Every row gives one point. Each copy is the shape, with its points in the same order, turned, moved and blurred by noise. Is it also mirrored, or only turned?
(in the rows, 128 means zero)

Shape (7 x 2):
[[160 134]
 [120 141]
 [176 155]
 [ 62 144]
 [ 70 159]
 [ 81 124]
 [181 128]]
Copy 1 (7 x 2):
[[135 117]
 [114 148]
 [155 110]
 [ 91 191]
 [103 202]
 [ 82 172]
 [141  91]]
Copy 1 is: only turned
Copy 2:
[[136 104]
 [111 137]
 [123  84]
 [ 90 188]
 [ 73 178]
 [111 178]
 [144  87]]
Copy 2 is: mirrored

Shape:
[[112 183 152 112]
 [167 123 125 151]
 [ 97 215 170 109]
 [ 64 120 115 104]
 [161 131 167 119]
 [123  98 187 124]
 [114 107  53  86]
 [ 80  89 135 128]
 [ 93 135  88  94]
 [ 74  88 145 123]]
Copy 1:
[[111 174 153 112]
 [163 109 158 149]
 [ 94 207 164 101]
 [ 74 132  96 158]
 [123 106 186 130]
 [ 87 105 189 168]
 [123  82  63 120]
 [ 84 116 125 182]
 [101 125  88 127]
 [ 71 116 128 191]]
Copy 1 is: only turned
Copy 2:
[[142  93 136  80]
 [143 136 115 160]
 [145  70 133  58]
 [ 70 123 181 108]
 [178 143 154 132]
 [165 129 197 144]
 [ 63 190 134 115]
 [101 126 195 147]
 [ 76 146 149 105]
 [ 97 122 212 141]]
Copy 2 is: mirrored

Shape (10 x 6):
[[202  85 142 130 111 146]
 [193  91 136 180  82 120]
 [112 198  99 106 121 172]
 [106 138 104  88  67 180]
 [ 80 184 143  90 123 135]
 [ 75 168 121  78 148 155]
 [148  79 118 153 112 125]
 [ 92 153  96 129 171 144]
 [148 114  99 149 124  81]
 [214  93  91  83 130 103]]
Copy 1, 10 rows:
[[209 127 157 151 108 100]
 [196 135 108 186 106  83]
 [ 95 152 158 148 155 196]
 [135 111 126 138 123 213]
 [ 73 107 152 120 161 158]
 [ 79 133 170  93 145 175]
 [169 148 107 131  90 103]
 [ 78 167 158 104 118 142]
 [145 162 101 123 145  96]
 [222 175 142 109 168 118]]
Copy 1 is: mirrored
Copy 2, 10 rows:
[[160 105 180 138 106 181]
 [116  96 177  98  82 192]
 [126 199 136 108 172 101]
 [146 217 120 134 102 133]
 [ 85 193 136 161 148  91]
 [109 191 105 168 168  92]
 [123 108 128 127 102 178]
 [104 150  93 131 185 122]
 [106  83 121 114 109 130]
 [189  70 147 132 104 112]]
Copy 2 is: mirrored
Copy 3, 10 rows:
[[150  85 200  87  74 123]
 [149 139 208  99  56 156]
 [159  82  62 154  92 134]
 [117  76  73  97  59 141]
 [111 109  62 154 103  96]
 [113  78  65 143 130 109]
 [126 116 176  92 104 156]
 [136  96  98 153 154 151]
 [156 154 156  97 126 143]
 [195  96 175  51 116  99]]
Copy 3 is: mirrored

Shape, 15 rows:
[[100  93 143 139 165  87 148 126  63]
 [186 206 122  97  84 121 152 115 170]
 [129 194 107 111 109 190 172 160 191]
 [100 125 143 171 142 106 102 124 121]
 [ 99 106 148 125 201  93  95 154 129]
 [165 130  96 134 159 125 154 163 195]
 [ 70 136  93  84 140  94 108  57 107]
 [104 102 101 146 126 104  62  89  74]
 [127 135 122 136 164 131  99  86  88]
 [184 183 150 101 117 203 154 139 193]
 [123  86 101 131 163 121 121  76  92]
 [ 96  82 138 101 157  86  72  62  88]
 [ 99 115 142 144 119 110 123  32 133]
 [150 147 158 126 144 141 137 128 122]
 [164 202 139 161 185 145 147 119 145]]
Copy 1 (15 x 9):
[[107 139 160 159 159 157 163  57 120]
 [110 152 139 114  65  71 173 210 136]
 [ 86 122 115 131 105 120 102 238 135]
 [134 144 103 117 148 129 136  87 121]
 [137 146 155  91 201 157 140  98 136]
 [139  92 138 112 154 134 164 204 117]
 [106 138 190 130 145  51 106  74 127]
 [170 142 155 130 117 108 110  46 104]
 [158 144 157 150 131 113 125  88 157]
 [112 117 120 103  72 129 137 235 189]
 [149  98 176 156 137 115 137  74 142]
 [138 130 188 102 144  97 131  23 144]
 [112 101 120 129 122  57 139  62 162]
 [123 146 138 131 114 144 155 138 163]
 [152 161 108 158 149 115 161 185 183]]
Copy 1 is: mirrored
Copy 2, 15 rows:
[[104 104 178 175 111  70 123 147  78]
 [138 170 114  89 173 192 109 130 142]
 [110 154  44 124 138 174 167 135 172]
 [121 107 131 142  75 103  85 158 112]
 [ 82  70 161 130  87  71 106 151 146]
 [114  89 112 144 152 159 133 179 191]
 [139  71 119 108 131  86  95  74  70]
 [169  96 125 115 101  54  74 158  77]
 [142 127 126 137 122  60  79 127 122]
 [142 187  95 113 136 171 147 128 213]
 [167  90 144 163 136  62 100 128 113]
 [161  68 177 117  97  56  84 101  91]
 [179 100 133 155  93 126  72  83  97]
 [121 156 142 136 118 114 117 137 149]
 [ 85 165 104 160 142 128  69 132 181]]
Copy 2 is: mirrored
Copy 3:
[[162  97 105 219 154 140 167 143 120]
 [111 133  92  80  20  94 159 113 145]
 [ 90 163 112  77  82 159 120  90 188]
 [137 125  78 187 141  89 130 145 161]
 [162 167 107 170 184 104 148 164 134]
 [138 143 101  80 111 142 133 183 166]
 [134 126  23 156 149 104 192  89  95]
 [118 110  33 213 144  84 121 139  93]
 [159 146  52 189 116 112 125 123 103]
 [129 165 127  62  52 129  85  90 159]
 [170 102  44 171 150 131 129 136  91]
 [169 111  50 187 176  66 156 118  68]
 [178  85  33 152 132  74 144  89 139]
 [153 139 115 153  97 120 121 119 137]
 [180 192  83 151  59 137 123 131 179]]
Copy 3 is: only turned
